Each row is a point. The last column is the point's height on a tilted bowl or saddle (a function of degree 2), plus a little noise. Count its main directions that bend up, bend down and stay straight.
(in the rows, 100 means zero)

Points (11 x 3):
array([[ 67,  96,  43],
       [125, 114,  83],
       [132,  44,  73],
       [ 82,  42,  55],
       [ 98, 134,  86],
       [140, 132, 121],
       [ 80,  78,  36],
       [143,  76,  75],
       [ 27, 164, 151],
       [ 95, 134,  83],
       [ 75, 166, 142]])
Directions: 2 up, 0 down, 0 straight

Points (11 x 3):
array([[ 88,  70,  68],
       [ 57, 108,  56],
       [ 75,  91,  51],
       [ 88,   5, 175],
       [143, 132, 108],
       [127, 119,  94],
       [ 76,  95,  53],
       [ 90,  81,  64],
       [102,  92,  73],
       [103,  42, 125],
       [114,  94,  86]])
Directions: 1 up, 0 down, 1 straight

Points (18 x 4):
array([[115, 122, 106, 116],
       [113, 109, 105, 111],
       [ 45, 146,  97, 133],
       [ 96, 112, 115, 110],
       [ 89, 129,   5, 142],
       [103,  94,  68, 114],
       [103, 171,  76, 154],
       [ 86, 126,  73, 112],
       [ 57,  96, 123, 117],
       [ 66,  16, 116, 155],
       [143, 105,  87, 129],
       [134, 118, 123, 118],
       [107, 100, 114, 108],
       [ 88, 179, 152, 195],
       [ 77,  98, 128, 113],
       [114, 112, 130, 113],
       [ 74, 151, 119, 141],
       [153, 123, 137, 125]])
Directions: 2 up, 0 down, 1 straight

Points (15 x 4):
array([[136,  88,  36,  87],
       [ 56, 100, 118,  70],
       [147, 121,  81,  53],
       [122,  91,  43,  87],
       [136, 142, 103,  82],
       [ 73, 103, 161, 123],
       [ 36,  93,  69,  73],
       [152, 154,  63,  24],
       [ 41, 132,  88, 122],
       [ 53,  72,  84,  46],
       [111,  40, 162, 123],
       [ 57,  60,  67,  58],
       [ 25, 146,  64, 171],
       [116, 101, 131, 107],
       [ 62, 104, 109,  77]])
Directions: 2 up, 1 down, 0 straight

Points (16 x 4):
array([[157,  67, 119,  95],
       [149,  44, 155, 107],
       [126,  67,  42,  61],
       [ 76, 116, 115, 104],
       [119,  80, 119, 114],
       [132,  48,  24,  36],
       [139, 186,  66, 149],
       [ 91, 120,  83,  95],
       [ 98, 109,  71,  90],
       [ 63, 118, 144, 104],
       [111,  79,  69,  90],
       [124,  98, 135, 112],
       [ 62,  18, 128, 195],
       [ 95, 152, 162,  98],
       [ 62, 101,  80,  90],
       [163, 104, 106, 102]])
Directions: 1 up, 2 down, 0 straight

Points (24 x 5):
array([[ 72,  35, 104, 115, 157],
       [112,  93, 113,  80, 108],
       [102, 109, 122, 121, 114],
       [149,  82,  75,  92, 126],
       [142,  95,  53,  80, 141],
       [113,  84, 128, 132, 120],
       [115, 104, 159,  14,  73],
       [ 97, 157,  46,  53, 185],
       [ 93,  82,  57, 164,  69],
       [124, 159, 111, 149, 137],
       [104, 130,  62, 117, 119],
       [ 31,  58, 128,  75, 142],
       [ 69,  75,  42, 139,  84],
       [ 57,  89,  74,  93, 104],
       [ 93, 195, 117,  79, 189],
       [176,  94,  88, 101, 126],
       [147, 124, 139, 112, 109],
       [ 50, 114,  64,  88, 115],
       [ 80, 139, 128,  90, 122],
       [157,  86,  61,  74, 157],
       [116,  50, 117,  40, 153],
       [ 51,  79, 129,  52, 100],
       [ 54,  87, 106,  70, 101],
       [128,  80, 108,  37, 131]])
Directions: 2 up, 1 down, 1 straight

Points (22 x 5):
array([[ 24, 100,  37, 161,   5],
       [ 65, 130, 142,  89, 139],
       [ 97, 111,  62,  68,  75],
       [ 89, 148, 113,  58, 114],
       [ 95,  80,   5,  93,  74],
       [109,  43, 129,  49,  56],
       [114, 155,  81,  79,  78],
       [ 59, 164,  27, 124,   9],
       [147,  54, 122, 148, 112],
       [126, 105,  78,  95, 108],
       [102,  81,  76,  71,  85],
       [ 96, 121, 135, 109, 117],
       [ 79, 118,  73, 105,  92],
       [135, 118,  97, 176, 116],
       [129,  78,  76, 118, 131],
       [132, 120, 126, 116, 105],
       [131, 141, 127,  97, 100],
       [123, 157,  67, 100,  77],
       [ 84, 112,  69,  60,  71],
       [119,  81, 122, 129, 110],
       [118, 138, 122, 111, 107],
       [101, 113, 101,  36,  84]])
Directions: 1 up, 3 down, 0 straight

Points (42 x 7):
array([[ 83,  72,  75,  88, 148,  53,  85],
       [ 81, 127, 126, 115,  90, 104,  97],
       [113, 105, 121, 114, 130,  76,  97],
       [ 74,  96,  88, 130, 126,  85, 108],
       [ 57,  81, 116, 116,  65,  76, 116],
       [ 47, 136, 120,  86, 121,  93,  82],
       [ 62, 105, 111,  39, 144, 113, 106],
       [166,  61,  26, 112,  28, 126, 105],
       [110,  48, 118, 115, 123,  88, 152],
       [ 37, 134, 121,  88,  86, 101,  99],
       [133, 105, 108, 125,  62,  94, 120],
       [ 72,  67,  83,  11, 139, 104, 157],
       [ 87, 143,  98, 116, 152, 120, 129],
       [105,  62,  80, 108,  85, 129, 122],
       [ 89, 131, 104, 118, 112, 114, 101],
       [100, 151,  92, 131, 133,  28,  91],
       [ 18, 110,  44, 101, 100, 130, 135],
       [128, 151,  60, 137, 106,  88, 130],
       [116, 117,  92,  77,  54,  61, 133],
       [155,  68,  83, 140, 130, 139, 188],
       [146,  74, 103,  57, 178, 121, 195],
       [110, 132, 127, 113, 143,  91, 104],
       [136,  63,  69,  82,  94,  67, 170],
       [ 58,  44,  82,  64, 165,  77, 118],
       [ 75,  82, 109,  76, 159, 112, 117],
       [158, 149,  51, 113,  13, 137,  25],
       [118,  61,  91,  74, 153,  80, 125],
       [129, 124, 156, 103,  94,  58, 119],
       [ 43, 159,  75, 145, 119, 100, 131],
       [115, 111,  90, 111, 149, 150, 160],
       [129,  90, 112,  98, 124,  86, 118],
       [107, 134,  67,  77, 120,  22,  80],
       [ 77, 195, 106, 124, 107,  96, 138],
       [103,  89,  92,  92, 140, 112, 126],
       [136,  61,  94,  91, 117, 102, 163],
       [103,  81, 116, 130,  85,  99, 118],
       [ 92, 108,  72, 152, 132,  97, 130],
       [135, 146, 126,  42,  98,  62, 118],
       [ 92, 103,  89,  71,  93,  60,  93],
       [ 90, 127,  61, 112,  98,  99,  98],
       [136,  74,  87, 145,  68, 104, 122],
       [118,  75,  97,  40, 120, 122, 174]])
Directions: 5 up, 1 down, 0 straight
